Each wall is flat, endless, passes through zero and stands at right angles to its row. A trip goes straight from one point to another. Which walls does it cross, in order?

Walls:
(1): [58  1]
(2): [36 26]
(3): [46 11]
(4): [ 22 -58]
(5): [20 25]
(6): [38  0]
(7): [-11   4]
(8): [ 45 -53]
(9): [ 7 10]
Trips:
[ 2 47] to [33  4] -> 7, 8, 4
[ 11 -41] to [22 26] -> 2, 5, 9, 4, 8
[22 43] to [13 -7] -> 8, 4
[-10  51] to [-33  10] -> 3, 2, 5, 9
[16 40] to [67 11] -> 8, 4

Walls:
(1): [-23  18 -17  46  26  44 -15  -6 -52 -55 -50  41]
(2): [-21  -9   9 -31 -36 -15 -18  17  39  -9  11 -13]
(3): [ 17 -13 -33  11   3  13   4   4  14 -20  -8  23]
(4): [-21 -34  -7 -10  52 -11  -3  53 -16 -47  32   3]
(5): [-46  -7  -5  14 -15 -43  37  -4  -4   7   8  15]
(6): [ 11 -41  13 -23  31  29 -15  10   0   4 -23 -29]
(7): [ 41  39 -26  36 -21 -16  30  -6 -13   9  28  23]
Trips:
[-44 -76   6  36  65   1 -38   9 -59  48   1 -34] to [-21  34  22 -35  -8   8 -48   5  12  11  -9  45] -> 5, 2, 4, 6
[-36 -21   1 -27  23  50  12  42 -15 -28   2  20] to [  5 -61  -4 -35   6  18 -31  40  40   2  20  17] -> 1
[ 15 -37  79   9  32 -26  -7 -19 -27  43   0  23] to [-16  13  22 -15 -33  53 -27  20  -6 -58  22  18] -> 4, 5, 1, 2, 3, 6
[-14 -51 -34  24   0  11 -55 -31  62 -44  12  49] to [-48  12 -26  -2  14  32  -4  23   1  25  76 -11] -> 5, 1, 3, 7
[-35 -21  22  20  -3 -30  33  -8  27  38  37  16] to [  5  -3 -31 -57  19 -24  -1  18  52  -6 -19  23] -> 4, 7, 3, 6, 5
[-17   5  24 -48  51 -20  14  14 -43 -43 -35  15] to [-36  29 -24  61  17  -5 -29 -17 -14   2   3 -16] -> 6, 7, 4
[-30 -26 -19 -17   8  15  29  17  43 -11 -26  28] to [  7 -18   7   7  -7   0 -77 -15   1  -8 -16 -29] -> 5, 4, 3

Walls:
(1): [  6  49  -7 -18 -22 -16   9  -5 -17  -2   2  15 -40  -2 -37  42 -46  23
 -19  -9 -11 -40  -9 -15 -60  24  81  13 -41 -11 -29  36   3 -55 -17   9
 -69  21   8  -3  -8 -38  33 -13   3   8  25 -16]
(2): [ 63 -33 -18  33  27  27 -13 -41  43  29  37 -35 -16  29  34  36  16  25
 -87 -28  49 -23   0 -14  16  -9 -15  31   9 -25  33 -39   7  -5 -21  18
  11 -30   9 -35  14  -6  39   9  49  22  34   6]
(3): [ -9 -21  18  -4 -18 -38  31 -56   4  -1 -12  -2  18 -43   8  20 -39 -12
 -14   0 -20  11  43 -19  33  12 -30  13 -37  13   5 -17  42 -18 -11 -21
   0  -9  12  27  -6 -20 -21  -2 -33 -38  -5  25]
(4): [ 15  15   6 -32  62 -12  69 -27  31 -27 -33 -16  15   9  12  33 -19 -34
 -28 -15  -2  -8   6  41 -16  22  46  26   0 -53  26 -26 -35 -32  46  26
  -7  26  17  34 -12  46 -22  45 -22  25 -14 -35]
(5): [ -1 -16  -5 -18  -6  65  42 -35 -18  51 -63  50  14  -5 -39  25  49 -27
 -45 -18 -41  -3  25   5 -22   1 -12   0  53  12 -19 -19  16  33 -12  24
   1   4 -53 -56  24 -74  11 -31 -45   3 -52 -25]
(6): [ -2 -25  22   5  11  23 -26  31  -7  17 -22  -8 -20  47 -22 -19   3  23
   3 -36  27  19   8  10  32 -20 -24 -47  12  16 -37  67  17 -40  23  -3
 -72  35  40  13  -6 -10  27  -8  36  25  28 -30]
(7): [ 25   1 -26 -12   7 -23  15  29  34  42  21 -31 -25 -27   2 -31 -41  35
  16  59  26   5  17  -8  23   4  -2   6 -41  35 -25  -1 -11 -27  10 -34
  78 -18 -58  39 -21  51  29 -46 -56  47  -5 -92]
(8): [ 26 -10 -22  19  37 -44   1 -16 -20  -9  18  -4 -71  -1 -37 -62  44  -4
  13  72 -53 -14   4  17  57   6  12 -15 -19 -18 -28   8  -4 -40  23 -10
   9  -8  -7  20   9  -4  -6   0  -6  17  16  -5]
(9): [ -9  34 -23 -58 -66  40 -62 -37  -6  54 -36  41   3 -38  -9 -11 -35  21
  17 -33 -32  -2 -28 -19 -30  -3 -14  33 -13 -15 -24 -51  -7  45  15 -50
 -51  23  34   4   1   1 -18 -21  16  -2  60 -37]
(10): [  3  18 -18  33  -8  39   5   7  47 -40 -16  -2 -15  42 -15  37  10 -30
  12  11 -57 -56  43  46   5 -42   4 -18  21  26   9 -32  30   0  33 -36
 -16   0  -7  23   7 -64   7 -68  21  -8   7  28]
Trips:
[-41 -39  32  -3 -10   8 -17  -6 -47  47 -13 -20 -25  24  12 -22 -26  51
 -11  -7   5  -2  14  19  19  35  39  14   3  15   2 -10  26 -20 -58 -11
  34 -19  31 -48 -11  13 -56  10  -3  87 -25 -69] to [-28  16 -47  -6 -23 -19  13   8  36  12 -22  -5   4   0  -8  26  43 -11
  -1 -19 -32  10  17  -9  39 -15  38   7  24  20 -33 -12 -39 -48   3 -16
  33  55 -28  14  -5 -16  23 -44  12 -29  -2  21] -> 2, 10, 3, 9, 6
[-60   8 -34   8  -1 -14 -12 -10  63 -26 -20 -25  -8  32  34 -84 -17   1
  11  48  -4 -19  40  39 -26  13  38  19  18  29  23  16 -35  12  20 -16
 -30   2  18  13  24   5 -12 -25   7 -14  19   3] to [ 21  -4  -9 -40  21  -8  14  -4 -71 -14  43  17 -12 -15  13 -13  24  -1
  49 -17  12  25  -4   6  -1  28   0  50  13 -19  36   3 -12  48   8  22
  18 -54  47 -16  14  49  -6  36 -15 -37 -75  17] -> 6, 9, 7, 10, 8
[  1  -6   4 -11  46  15  11 -10 -54  59 -35 -55 -28 -18 -18   8  33  -9
  -9 -70 -14 -27  22 -18 -16  30  14  -1  14 -18  21 -35 -31  16 -32   0
 -12  19  32  20  10  -5  40  14 -22  67  -3  21] to [-18 -38  33  13 -14  11 -14 -15 -18  34 -46   9  26   7   1  13  17  57
  10 -23 -25   4 -19   7 -21 -13   3  -6   4   6 -35  76  10 -19 -13 -25
  12  41  54  -1 -15   7 -22  12  28  24 -37  10] -> 2, 4
